Each row of a before or after table is a point. The points were changed in one or more steps. Then noise was added and the rows were shuffled. The steps act on columns, c1 being the first. Name the steps. A step turns or swaps two columns, mirrors them in a line or flattens them onto one, adds a multiple of one to another, or multiplies or shifts one. Angles are multiples of 10 degrees, from the lower column toward the higher: turns from -170 to 170, lines from 10 to 170 but not 90. Use the fewest steps. Two steps may share a column if one is a turn and the other turns, adds or multiplies; they go together, in the order done. Otherwise the lowest column goes first.

Before, 11 rows:
[[ 32   2 -11]
 [-19 -21  32]
 [  0  35 -13]
 [-33  34 -50]
 [ 32  21 -18]
 [  3 -25 -16]
 [  9  45   7]
 [ 36   8  17]
 [ 39  67  22]
 [-13  54  23]
 [ 13   2 -33]]
After, 11 rows:
[[ 13 -40 -11]
 [ 35  33   8]
 [ 32   5  13]
 [ 31   2 -17]
 [ 17  14  35]
 [  7  56 -10]
 [  5  56 -59]
 [-24  86  10]
 [  1  75  11]
 [ 17 109  43]
 [-35 -34  12]]
Steps: turn c1 and c3 by 40 degrees; multiply c2 by 1.6

Before (9 x 6):
[[-56  -8  -6  46  -2  58]
 [ 25  -2  24 -18 -42 -34]
 [ 46  28  -5 -79  48 -24]
 [-14   4  50  40 -19 -14]
 [-24 -23 -25  49 -36  49]
 [ 41 -25  29 -64  -9  38]
 [ 30  33  29   8 -11  28]
 [-31  47  32   8 -41   4]
 [  3  29  15  24 -18  58]]
After (9 x 6):
[[  0 -32  18  19 -20  57]
 [ 41  70  30  -5  -9  34]
 [-59 -37 -11 -21   0  59]
 [ 31 -21  27  30 -12  28]
 [-32 -23  29  43 -36   8]
 [-14 -37  47 -10 -14 -16]
 [-25 -43 -23 -40 -40  45]
 [ 23  20  22   5 -47 -35]
 [ 48  66  -6  50  49 -22]]
Steps: turn c2 and c4 by 110 degrees

Before:
[[-15  42  39  28  55  20 -34 -39 -59]
 [-19  -2 -64  47 -36  61  59   7   8]
 [-34 -19  29 -14   2  22  31  44 -11]
 [-72 -38  36   5  -5 -31   4  -6  17]
 [ -2 -37   3  33 -47  -7  40  -7 -20]
 [-24   7   0  41  36 -15 -60  46  56]
 [ 17 -32  -1  66 -36  67 101  18  31]
 [-52 -16 -14  46  26 -75   5 -34 -32]
 [ 13 -24  -6  -9  34 -30  -4   4  -8]
 [-13  21 -51  42 -19 -12 -19  29 -34]
 [-35 -88 -17   2 -11  40  23 -24 -36]
 [ -4 -12 -15 -22  18 -25 -30  25 -30]
 [  2  59  22  10 -22  16  20 -37  -2]
 [ 12   8 -25  10  51   7  27 -34 -51]]
After (14 x 9):
[[  2  58  22 -14  20 -17  20 -38  -3]
 [-18  -2 -62 -53  28 -47  71   8   7]
 [-14  21 -51 -45  12  18 -15  30 -34]
 [ 13   9 -25   0 -52 -26  11 -35 -53]
 [-15  43  37 -18 -59  38  15 -39 -60]
 [-53 -15 -15 -42 -33 -18 -72 -34 -32]
 [ 14 -23  -7  15 -32  -1 -30   3  -9]
 [-24   8   0 -33 -42  57 -26  47  57]
 [-35 -88 -17  -3  11 -17  44 -24 -37]
 [ -3 -12 -15  27 -15  26 -31  26 -29]
 [ -1 -36   3 -41  39 -42  -1  -6 -20]
 [-72 -37  36  -6   3  -8 -31  -5  18]
 [ 16 -32  -1 -72  24 -88  83  19  31]
 [-33 -20  30  15   0 -26  27  44 -11]]
Steps: turn c4 and c5 by -170 degrees; turn c6 and c7 by 80 degrees

Before:
[[ -8  -2  36   7 -31 -13 -43  10  -5   9 -11 -10]
 [-15   1 -13  13 -27  -3 -32   0 -43   1 -21 -28]
 [ -7 -28   5 -18 -39 -11  22  23 -43 -13   6  30]
 [  3 -24  -7   2  10  -1  -7  -2  -1  12  24   8]
 [-17 -21  24 -12 -34  10  11  -4  -3   8 -29 -19]
 [  4 -17   3 -65 -34  -2 -19  -1   6 -15  -7 -11]
 [ -9 -32  -4  10 -43  -5 -32  -4   9 -23 -12 -17]
 [ 16  14  -1  14 -40  -4  -8   6   4   7 -28  -3]
 [ 20 -34   1   8  50 -25 -37  -1  10 -19 -27   6]
 [-14 -24  -9  -4  72  39  -8  21   4 -12  -3 121]
 [  4 -24  -4  -6  41  -3 -28  39  24 -34  -2 -20]]
After:
[[-18  12  23 -12 -32   6   0  -7  -4 -17 -31 -19]
 [  4 -13   5 -66 -36  -2 -29   1   8 -20  -7 -12]
 [  4 -28  -2  -9  42  11 -36  38  24 -29  -3 -20]
 [-15   1 -12  13 -27  -1 -42   0 -42   1 -20 -27]
 [ -8  -8   5 -16 -40   1  11  25 -44 -31   5  29]
 [ 19 -16  -2   8  49 -25 -47   9  11 -36 -27   6]
 [  4  17  -7   4  12  -3 -16  -1   2 -22  23   9]
 [-16  -8 -10  -5  72  43 -16   6   3 -25  -4 122]
 [ 15   3   0  12 -40  -2 -20   8   4  14 -29  -3]
 [-12 -16  -3  13 -44  -6 -43  -1  10 -34 -13 -18]
 [ -9  11  36   6 -31 -10 -54  14  -5   0 -11  -9]]
Steps: mirror c2 and c10 in the line at 50 degrees; turn c6 and c8 by -20 degrees; shift c7 by -10
